Each row is a point. The points of each table are mixes of a few directions, plus a little noise. How many directions does each table use, and how many do they share? Where both have some left over, give the other angles between the two spaces (their principal angles), to ten degrees, smallest first.
In the rows, zero is written as 128.

First:
[[158 111  93]
 [151 112  95]
 [116 146 170]
 [ 87 143 154]]
Second, 5 rows:
[[178 132 153]
 [110 126 119]
 [133 129 131]
 [ 58 122  93]
 [161 131 145]]
Directions: first 2, second 1, shared 1

First, 6 rows:
[[149 159 115  92 101 205]
 [109 151 152 142 132  66]
 [116  76  82 125 135 150]
 [153  86 139 150 149 135]
 [109 158 131 121 118 105]
 [133 138 150 138 133 108]]
Second, 8 rows:
[[123  89 168 153  85 135]
 [145  72 127 135  72 108]
 [139 148  92 151 147 116]
 [122 155 128 148 152 136]
 [138  74 142 140  73 117]
 [109 162 145 100 164 150]
 [120 169 116 106 171 137]
 [127 155 104  91 160 127]]
Directions: first 3, second 3, shared 0; angles 60, 60, 80

First:
[[149 175 150 131 112 136 107 121 152]
 [142 128 138 125 113 153  94 121 163]
 [ 81  66  85 126 168  82 198 146  51]
 [131 148 132 130 128 120 135 128 122]
 [ 98  52  95 121 150 121 152 138  99]
 [153 199 157 134 111 129 112 120 147]
 [146 214 154 138 119 107 138 124 123]
 [129 140 130 129 129 123 133 128 124]
 [125  65 116 119 123 162  98 127 156]
 [125  92 120 124 127 145 114 128 140]]
Second (9 x 9):
[[117 126 153 142 150  98 138 101 118]
 [155 133  71  93  75 202 104 194 154]
 [144 130  93 106  96 174 113 168 145]
 [134 129 114 120 116 145 122 143 134]
 [134 130 115 120 117 145 123 143 134]
 [129 129 127 127 126 128 127 130 128]
 [111 124 165 150 161  80 144  87 111]
 [100 123 189 164 184  50 154  58 100]
 [127 128 128 127 127 129 128 128 128]]
Directions: first 2, second 1, shared 0; angles 60

First, 8 rows:
[[141 162 100 146 126 115  75 111 179 140 134 110]
 [164 146 129 122 123 123 126 138 151 119 153 131]
 [103 100 137  99  91 117 119  94 138 136 112 123]
 [133 141 107 174 179 204  87 133 111 111  96 132]
 [ 64 121 115 175 176 115 144 137 103 149 120 115]
 [168 105 167 100 126 155 189 163  98  91 157 159]
 [113 114 146 103 101  61 172 131 146 142 168 122]
 [136 136 124 105 103 136 111 117  97 137  83 132]]
Second (10 x 12):
[[126 116 142 121 130 123 161 142 108 123 137 136]
 [138 155 105 128 112 127  76 106 143 143  99 117]
 [ 57  71 155  97 103  96 182 113  78 147 105 130]
 [130 123 130 146 149 143 128 134 150 113 153 128]
 [198 174 127 113 124 126 142 167  99 121 131 143]
 [174 164 115 138 136 141 106 141 143 119 136 130]
 [117 109 141 131 139 130 154 137 124 120 145 133]
 [191 180 110 129 127 136 100 145 132 125 124 132]
 [ 54  52 162 137 148 126 188 124 126 117 160 130]
 [ 97 136  95 141 112 132  42  70 175 151  90 101]]
Directions: first 5, second 3, shared 3
